Each row is a point. A path goes straight from each point to the next, and from the last back to the first. The post is the endless flat space through its rows: a point in 2 columns, a line in 3, a plane in 4, and so on, so that a path can go around it. How many times does the path go around the post? Going back the other way cancels.

Post, one row:
[[11, -5]]
Path (22 x 2):
[[70, -14],
[11, -61],
[-9, -12],
[-46, 21],
[17, 21],
[50, 1],
[21, -25],
[-36, -46],
[-9, 1],
[12, 39],
[53, 15],
[44, -45],
[-9, -21],
[-45, 6],
[20, 36],
[-4, 64],
[-24, -3],
[-37, -48],
[23, -64],
[-16, -16],
[-33, 50],
[17, 23]]
Times around: 3

Post, 2 rows:
[[-19, -1, 7],
[35, -10, -22]]
Path (20 x 3):
[[-41, -25, 3],
[46, -29, -79],
[48, 12, -55],
[-36, 51, 62],
[6, -2, 54],
[5, 46, 25],
[39, 32, 14],
[30, -15, 6],
[42, -43, -36],
[15, -15, -39],
[30, 12, -35],
[5, 7, -71],
[-22, -13, -8],
[-4, 8, -19],
[6, 43, 18],
[9, -3, 30],
[10, -8, 46],
[4, 69, 8],
[11, 42, -61],
[22, -15, -62]]
Times around: 1

Post:
[[17, 18, -22, -12],
[-4, 29, 40, 29],
[8, -13, -39, -12]]
Path, 27 rows:
[[-7, -27, 28, -23],
[20, -10, 10, 12],
[-5, -21, 0, -12],
[1, 63, 5, -4],
[21, 59, -16, 3],
[38, 17, -25, -2],
[91, 26, -29, -6],
[17, 58, 21, 25],
[-20, 58, 3, 9],
[-24, 18, 6, -40],
[-3, -21, 44, 3],
[13, -53, -15, 34],
[18, 47, -61, 12],
[-33, -19, 3, 29],
[-24, 7, 11, 26],
[-13, -20, -6, 53],
[60, 44, 46, 17],
[-13, -86, 2, 14],
[17, 95, 10, -59],
[-41, -23, -84, 1],
[-17, -17, -29, 25],
[-70, 30, 57, 23],
[9, -1, 34, -35],
[29, -9, -30, -16],
[27, 78, 17, 32],
[-36, -10, -67, 12],
[-8, 25, -19, -19]]
Times around: 1

Post, 7 rows:
[[34, -15, -5, 30, 19, 22, -17, 4],
[3, 21, -14, 1, -18, 0, 30, 4],
[15, 33, 44, 4, 20, -3, 5, 22],
[41, -52, -40, 16, -27, -19, 16, 12],
[-18, 32, 31, 33, 22, -74, 23, -2],
[36, -37, 28, -6, 9, 4, -17, -9],
[26, 7, -41, 7, -47, 36, -19, 4]]
Path:
[[-7, -10, 12, 24, -14, -17, -3, 19],
[-13, 56, 23, -12, -80, -22, -17, -6],
[20, 50, -14, -21, -31, -13, 46, 12],
[26, -5, -10, -22, -15, -8, -12, 18],
[40, -57, 40, 10, 36, -14, -15, 39],
[-18, 34, 5, 48, -1, -9, -1, -11],
[5, 26, 38, -5, -28, -14, 24, -39],
[60, -7, -24, 22, 6, 7, -23, -14],
[28, -2, -40, 15, -9, 16, -26, 41],
[41, -50, 15, 10, 36, 22, 24, 22],
[17, 18, 27, 24, -34, -17, -12, 3],
[16, 33, -5, 21, -7, 7, 8, -5],
[30, 30, 24, 11, 29, -25, -15, 45],
[37, -56, -19, 1, 10, 22, -15, 26],
[21, -9, -20, 61, 22, -4, 14, 25],
[-25, 95, 57, 10, -4, 4, -13, -5],
[34, 40, 0, 16, 8, 39, 3, 24],
[35, 5, 59, -16, -1, -42, -39, 22],
[-7, -27, 7, -18, -1, 43, -34, -43],
[26, -41, -9, 56, 41, 38, -9, 7],
[41, 11, 55, 16, -6, 37, -77, -16],
[45, -28, -46, 32, -3, 10, -1, 5],
[0, 4, -22, 54, 34, -13, -4, -2]]
Times around: 5
